Rows are points. To make a cloud, some directions were put in groups of two or more. Within a group, all points are equally far from the middle, so they leave a hole (a ring in 2 directions, a hollow ball in 3). The other directions are filled evenly. Then the cloud was stretched, turned, moved and blurred a little. Count the holes, and give their numbers of directions, smallest first.
(in the rows, 128 means zero)

Cloud (13 x 2)
[[102 133]
 [142 179]
 [127 183]
 [121 176]
 [129 102]
 [134 110]
 [104 171]
 [145 162]
 [167 171]
 [114 143]
 [104 123]
 [169 170]
 [110 130]]
Holes: 0

Cloud (13 x 2)
[[124  92]
 [142  98]
 [142  98]
 [ 89 107]
 [160 119]
 [129 177]
 [ 95 101]
 [107 174]
 [133  94]
 [ 81 123]
 [161 150]
 [125 177]
 [107  94]]
Holes: 1 (2)

Cloud (19 x 3)
[[140 146  83]
 [155 142 161]
 [130 111  73]
 [139  73 132]
 [178 107 140]
 [105 137  87]
 [169 118  87]
 [172 146 111]
 [127  73 130]
 [112 159 136]
 [103 122 161]
 [171 144 106]
 [ 91 114  96]
 [123 132 170]
 [149 159 145]
 [140 115  73]
 [172 107 150]
 [ 94 134 149]
 [142  80  93]]
Holes: 1 (3)

Cloud (27 x 4)
[[109 157 116  97]
 [133 105  80 136]
 [184 117 106 132]
 [180  97 104 122]
 [104 165 120 111]
 [149 135  83 114]
 [ 83 110 113 119]
 [ 77 109 145 132]
 [115 118  93 167]
 [ 94 148 153 104]
 [103  71 126 121]
 [159  75 108 108]
 [112  86  96 140]
 [ 90  89 116 143]
 [172  88 160 143]
 [181 112 110 150]
 [155  95  88 147]
 [139 141 180 136]
 [119 138  85 153]
 [178 128 156 108]
 [173 116 131  85]
 [153  93 102 167]
 [122 112 149 182]
 [143 108 187 133]
 [ 77 111 135 139]
 [ 85 143 134 156]
 [147 117  89 164]]
Holes: 1 (4)

Cloud (29 x 4)
[[ 85 123 152 158]
 [140 163 181 123]
 [ 97 150 174 114]
 [ 96 147 170 107]
 [ 97 122  93 145]
 [164 153 171 111]
 [130 174 166 104]
 [141 112  99  94]
 [121 178 112 159]
 [104 164 153  94]
 [161 140 136 179]
 [162 116 114 169]
 [135  85 146 155]
 [171 166 111 119]
 [100 164 116 165]
 [142 100 143  89]
 [104 173 103 128]
 [154 180 110 130]
 [176 150 106 116]
 [138 170 174 110]
 [ 99  95 156 140]
 [101 124  88 132]
 [ 85 124 155 156]
 [155 166 167 107]
 [101 158 155  94]
 [111 123  91 103]
 [165 122 102 160]
 [158 107 118 169]
 [171 156 150 101]]
Holes: 2 (2, 2)

Cloud (55 x 6)
[[123 131 157 107 112 125]
 [163 135 135 144 135  79]
 [ 99 118 131 121 156 158]
 [158 154 139 129 114 108]
 [134 104 182 155 107  83]
 [134 167 191  90 145 139]
 [166 133 161 142 109  87]
 [120 139 124 166 122 134]
 [147 155  61 142  85 131]
 [111 184 108  98  93 150]
 [170  87 118  87 136 111]
 [ 90 117 127 108 112 109]
 [127 182 151 112 135  83]
 [134 136 102  85 137 135]
 [111 174 125  68 148  99]
 [113 160 186  78  82 161]
 [175 201 151 134 114 139]
 [124 162 126 100  95 177]
 [153 104 129 114 107 166]
 [116  97 111 111  93 115]
 [141 181  96 117 122 133]
 [ 82 164 128 119 110 111]
 [121  82 135  80 136 131]
 [178 199 161  99 136 102]
 [ 94 110 150 116 117 181]
 [152 151 128  94 179 123]
 [132 135 154  64  92  99]
 [121 149 126 139  95 137]
 [102  82 155 164 157  85]
 [129 136 141  76 135 111]
 [138 176 134  79 119  85]
 [108 193 171 146 109 117]
 [ 92 119 146 126  94 183]
 [184 105 113 154 155 147]
 [ 85 144 130  80 116 131]
 [135  79 125  86 171 122]
 [160 181 110  95 142 126]
 [148 184 119 115 127 115]
 [190 101 162  78 124 124]
 [143 107 142  95 121 184]
 [120 152 126 112  98 110]
 [140 120 119 139 152  95]
 [114 113 138 154 159  90]
 [168 101 154 112 106 175]
 [160 107 144  96 132 148]
 [114 118 170 172 143 115]
 [167 136 111  75  87 126]
 [145 132 141  90  74 175]
 [167 152 120 130  92 100]
 [100 161 126  72  90 122]
 [128 129 132  83  92 173]
 [133 154 197 121 125 139]
 [108 108 164 114 108 124]
 [ 85 149 135 104 114 166]
 [128 164 107  71 126 154]]
Holes: 0

Cloud (87 x 8)
[[105 171 185 113 125 141  90 126]
 [103  93 162  89  94 103 143 120]
 [107 170 172 131 108 154 128 172]
 [ 91 151 130 141 166  86 144  98]
 [ 63 123 125 113 109 157 172 125]
 [176 155  92 119 116 138 134 146]
 [ 92 155 136 173  89  95  88 121]
 [132  99 107 162 165 132 162 147]
 [130 118 113 125 183 137 130 162]
 [142 122  88 104 140 148 109 174]
 [134 147 120 131  68  92 128 134]
 [155 140 152 107 140 117  82  76]
 [ 68 132 104 149 114  84 121 110]
 [125 177 114 177 128 122 109 147]
 [ 95 126 159 112  91 128 150  68]
 [100 135  87 128 178 138 118 138]
 [ 96  98 151 131  87 103 170 147]
 [114 179 116 124 144 151 113 182]
 [145 148 118 100  93  89  78 118]
 [174 129 163 139 163 103 130 152]
 [153 109 152 128 108 176 105 131]
 [132 159 127 132  87 160 117 116]
 [117  94 117 110 139  65 105 148]
 [119  95 138 109  75  88 101  81]
 [100 136  84 127 100  85 172  98]
 [111 157 144 161 109 153 182 104]
 [158 103  92 112  93  98 159 141]
 [ 67  87 111 144 111 131 119 118]
 [ 86  81 123 141 142  92 131 107]
 [ 92 124 103 136 161 102 146 180]
 [ 95 114 195 161 129 105 120 120]
 [ 85 118 168  70 131 113  82 149]
 [ 70 184  87 127 160 124 161 106]
 [156 139 122 147 167 129  85 149]
 [168 134 136 118 100 139 173 106]
 [ 89 106 141  96  70  99 110 158]
 [110 171 158  91 113 131 133  91]
 [112 155 171 165 124 127 142  98]
 [119 149 143 130  87 168 113 108]
 [134 150 177 166 143  73  97 137]
 [147 180 147 137 151  84 153 135]
 [112  91 148 171 110 123 149 111]
 [ 84 171 137 134 152 100 104  74]
 [151 149  89 117 101  89 127 119]
 [ 97 127 168  92 165 148 178 129]
 [138 156  92  71 111 114 136 149]
 [148 170 107 128 159 149 108 114]
 [137 136 187 138  79 129 125 147]
 [150 162 153 133 151 139  67 145]
 [ 88 115 108 171 153 151 176 122]
 [167 110 138 124 138 127 122  68]
 [ 94 189 137  97 163 128 158 109]
 [127 114  87 147  91 110 138  79]
 [172 166 141 123 114 103  91 142]
 [122 130  66  82 130 175 148 129]
 [134 105 152  91 157 105 169  90]
 [167 111 115 141 138 149  98 179]
 [109 178 135 126 159 146  81  93]
 [ 89 138 123 115 125 136  68 191]
 [127  73 160 138 114 127 153 161]
 [129 113  69 144 161 123 135 123]
 [110  66 163  96  98 140 104 103]
 [105  82 163 132 163 104 111 123]
 [157 127 111 141  95 146  76  91]
 [129 180  93 140 102 126 146 107]
 [ 60 153 162 156 127 102  93  98]
 [112 134 162 152  85 157 101  95]
 [ 85 158 157 154 102 147 141 130]
 [ 70 162 172 120 119 128 121  86]
 [142  73 155 138 139 126 105  75]
 [ 79 108 134 130 101 124 189 145]
 [119 112 122 188 124 159 113 117]
 [ 92 125 100 130 168 103 103 140]
 [132 151  61  94 144 108 137 106]
 [ 69 127 159  97 109 128 150 153]
 [ 95 152 143 157 129 177 181 110]
 [134 175 132 143 172 136 112 151]
 [123 161 139  68 144 102 115 132]
 [153 119 174  83 109  85 119 134]
 [ 74 138  83 129 154 182 153 127]
 [107  78 139 143 162 117  89 135]
 [ 93 114 115  52 158 145 130  97]
 [ 93  84 148 118 137 152 187  89]
 [138 140 195 104 109 123 141 131]
 [104  86 117 131  90  68  94 111]
 [147 117  79 162 121 112 115 123]
 [110  63 156 117 113  97 124 127]]
Holes: 1 (6)

Cloud (106 x 9)
[[144 125 135  71 137 141 102 133 124]
 [113 129 151  75 114  90 170 155 190]
 [157 140 123 112 108 102  97  63 113]
 [161 140 134 122 160 110 160 114 132]
 [105 101  52  98 142 166 129 161 176]
 [182 103 110 174 152 152 117 154 122]
 [175 142 170  41 160 126  68 106 170]
 [107 152 143 122 143  98  83 123 117]
 [ 88  80 147 130 101  83 109 108 145]
 [163 143 104  97 147  90 123 113 136]
 [147 150  97 160 112 113 124 147 102]
 [117 122 111  97 122 121 104 163 155]
 [138  83 157 169 177 138 152 138 108]
 [143 171 199 132 147 126 110  87 110]
 [118 109 142 114 112 101 150 106 169]
 [118 154 149 107 145 134 172 129 129]
 [144 198  99 118 140 118 136 133 167]
 [ 95  92 188 156 182  95 128  88 122]
 [173 125 191 155 175 127 116 115 113]
 [131 149 142 106 187 104 168 137 122]
 [ 82 169 181  92 123 105 127 109 164]
 [ 91 113 101 111 156 170 127 169 171]
 [168 131 155 127 156 111 121 102 140]
 [101 130 140 143 144  92  65 117 159]
 [111 139  96 122 121 157 105 128 157]
 [151  98 113 113 143  90  98 116 145]
 [115 151 148 129 124 102 152 161 130]
 [ 73 164 149 128 176 185 153 163 124]
 [158 113 141 106 145 149 132  69 160]
 [188 148 142 121 135 134 177 126 146]
 [107 161 103 154 119 131  55 117 105]
 [160  97  63 136 166 160  92 161 108]
 [127 155 138  74 140  98 151 136 142]
 [ 66 143  89 103 147 171  94 122 147]
 [117 173 143 158 168 138  96 145 125]
 [ 98 132 138 133 122  72 173 150 124]
 [174 148 112 148 196  90 125 134  99]
 [162 145 146 104 110 173 106 162  91]
 [116  90 145  97 126  90  90 114 155]
 [ 76 135 111 107 157 178 142 137 142]
 [169 146 113  99 178 136  80 109 162]
 [148 131 122 146 127  79 179  88 170]
 [ 90 137  97  80 180 110  83  69 162]
 [157 134 151 105 161 153 135 164  75]
 [170 111 127  96 106 113 162 146 144]
 [131 156 158 132 124 175  80 115 103]
 [140 117 144  98 141 198 122 124 166]
 [160 126 161 129 139  88  92  94 101]
 [121 150  81 168 104 106 116 157  92]
 [126 132 144 112 120  79 130 191 144]
 [101 132 165 116 153  84  95  98 163]
 [111  91 149  98 189 151 151 170  91]
 [147 102 180 167 143 168 122 105 144]
 [124 178 141  96 174 110 137 168 157]
 [146  78  59 112 131 148 135 129 134]
 [141 178  79 129 121 105 128 150 136]
 [174  72 160 124 172 106 138  99 109]
 [129  86  71  97 169 157 103 104 174]
 [152 186 148  72 121 174  96 105 136]
 [117  94 126 158 116 141 100 119 111]
 [159 154  71 139 117 149 149 105 137]
 [162  87 155 119 128 132 133 130 108]
 [ 92 132 128  89 137 177  85 159 100]
 [115 150  91 131 198 120  87 108 185]
 [161 107 172  96 111  92 152 100 140]
 [103 158  67 134 115 151 136 150 158]
 [194 125 144  59 157 131 157  95 145]
 [142 136 130 149 106 134 149 158 110]
 [ 84 138 189 129 109 128 112 118 105]
 [124 150 131 102 163 158 136  97 133]
 [125 149 146 131 100 114  78 111 100]
 [185 129 121 158 137  85 154 118 121]
 [128 102 196 123 101  89 136  91 147]
 [ 89  96 146 115 161 120 104  92 145]
 [100 155 146 110 177 148  94 149  91]
 [105 124  87 170  78 133 132  99 126]
 [ 96  73  94 185 135 125 178 121 116]
 [ 89 185 169  97 165 121  76 125 147]
 [109  99 104  95 164 140  71  93 138]
 [ 83 104  92 148 113 129 149  77 122]
 [ 73 135 109 134 164 113  70 127 124]
 [142 153 164  86 153 138 117 143 120]
 [107 123 152 160 129 151 127 187 133]
 [124 166 108 125 165 122  67  84 177]
 [163 103 163  91 140 115 137 115 131]
 [ 88  99 114 105 108 154 114 104 109]
 [163  80  87 157 166 152  89 144 123]
 [124 131 179 167  90 154 137 126 102]
 [128 152 106 125  87 174 156 130 130]
 [149 159 123  72 180 159 138 137 111]
 [ 84 136 104 154 122  91 116 101 149]
 [ 91 124 140  82 122  82  88 114 168]
 [114 183 118 134 115 145 112  80 147]
 [119 107 131 132 191  86 178 107 119]
 [175 119 133 112 121 159 111 111 168]
 [154 109  93 186 173 119 155 105 104]
 [ 71 145 126 156  99 117 111 126 134]
 [126 177 135 125 156  89 123 141 136]
 [ 89  99 116 179  86 123 114 112 131]
 [108 145 144 107  99 105 186 121 153]
 [164 115 138  91 121  97 127 107 117]
 [110 123 173 150 143 125 123 122 141]
 [161 123 159 127 118 139 124 143  88]
 [ 94 143 108 125 141  85  69  92 118]
 [141 108 133 110 178 178 132 173 158]
 [107 157  99 135 139  88  96 106 125]]
Holes: 0

Cloud (93 x 9)
[[129 148 131  91 154 158 205 135 126]
 [160  80 105 133 164 130 123 118 181]
 [115 114 197 135 123 116 152 141 114]
 [174  76 139 119 159 172 153 113 114]
 [159 182 177 120 121 132 119 123 141]
 [146 111 114 153 124 170 137 187 126]
 [106 136  97 122  76 155 164 153  96]
 [194  99 171 100 137 155 147 145 133]
 [179  94 136 126 108 119 190 120 130]
 [ 91 166 125 128 134 134 115 137  74]
 [190 134 136 146  86 161 116 125 136]
 [107 128 161 142  98 115 168 199 155]
 [193 147 175 144 137 117 161 124 127]
 [133 171 142 116 114 107  89 134 162]
 [104  95 133 111 166 119 147  90 128]
 [123 123  94 111 118  81 103 118 179]
 [142 128 182 148 157 162 158 171 129]
 [ 91 115 150 142 172 106 136 112 167]
 [ 75 143 176 126 131 138 149 102 139]
 [135 141 150 110 142 152 124  62 148]
 [ 61 152 114 115 106 129 146 136 169]
 [ 83 121 108 140  85 130 174 127 157]
 [111  78 119 154  93 103 144 179 148]
 [107 123 136  89 108  85 151 105 176]
 [189 138 155 146  82 135 133 146 100]
 [118 143 170 115 154 160 199 125 135]
 [105  81 115  95  99 111 179 131 154]
 [118 171 141  68  96 120 133 122  86]
 [120 176 110 121  88 119 104 154 145]
 [126  83 119 105 127 149 180 164 111]
 [115 147 113  86 135 161 194 135 177]
 [137  99 167 114 190 142 143 149 173]
 [164 123 143 126 145 176 183 182 171]
 [114  90 140 133 139 110 179 111 114]
 [ 89 109 107 136 155 162 129  83 125]
 [159 143 115  96 165 156 183 150 106]
 [122 184 152 113  97 123  96 118 116]
 [157 176  86 125 145 140 139 122 201]
 [208 111 109  93 146 149 150 130 135]
 [120 104 152 111  81 158 148 159 166]
 [132 181 155  72 143 173 158 140 111]
 [104 119 141  85  74 128 131 108 153]
 [174 115  89  84  95 155 138 111 123]
 [142 162 158  91 104  93 128 163 136]
 [121 193 133 106 107 139 115 152 159]
 [128 134 168 115 125 175 167 157 178]
 [ 85 120 132 165  94 132 123 126 160]
 [ 86 133 168 138 133 119 130 136 191]
 [154  72 155 126 121 127 178 172 122]
 [153  72 144 165 122 113 123 171 127]
 [113 134 117  86  87 105 100 117 140]
 [ 98 121 112 115  77 163 151 158 153]
 [165 173 172 127 127 141 104 122 141]
 [129 204 150 156 143 146 136 123 139]
 [165 105 183 149 124 145 111 138  94]
 [148  88 155 128 169 103 124 131 112]
 [173 145 106 105 126 174 181 137  77]
 [196 123 122 165 114 133 106 142 146]
 [125 183 149  96 113  86 140 139 159]
 [113 111 126 148 136 123 187 151 106]
 [128 121 154 183 150 151 152 142 101]
 [135  81 111  98 149 169 154 148 169]
 [126 150 136 175 186 144 135 144 154]
 [129 185 133 179 128 125 120 159 151]
 [158  83 106 102 140 113 175 107 166]
 [ 88 125 159 110 110 109 188 165 149]
 [103 107 146  97 109 142 197  90 116]
 [184 131  79 118 179 124 128 139 149]
 [ 80 132 166 144 122 119 117 155 166]
 [184 155 156 166 117 111 108 160 149]
 [149 103 133 137  58 138 157 118 137]
 [124 107 154 137 164 139 109 145 198]
 [130 141 168 173 152 146 182 139 130]
 [128 180 144 102 144 123 194 139 135]
 [151  69 113 143 143 133 145 111 109]
 [166 161 120  84 136 138 142 105 188]
 [147 124 147 117 137 126 108 124 207]
 [194 172 171 122 120 152 138 145 136]
 [128 119 173 167 108 152 158 168 104]
 [ 90 154 130 152 103 155 113 157 151]
 [ 98 172  99  90 105 104 118 135 129]
 [139 126  74 114 180 139 150 154 147]
 [ 84 173 171 135 137 143 151 133 144]
 [159 159 174 132 130  99 111 149 121]
 [140 175  86 124 144 165 104  82 125]
 [103 188 133  81  98 128 136 145 129]
 [ 99 197 132  93 123 137 115 128 141]
 [ 73 115 131 115 172 120 127 125 149]
 [142  82 115 166 117 122 193 149 156]
 [ 82 107 140 142 155 113 142 127 108]
 [ 91 127  88 145  91 153 153 129 153]
 [ 73 156 128 120  81 153 179 113 132]
 [121 145 156  79 144 124 116  83 139]]
Holes: 2 (2, 6)
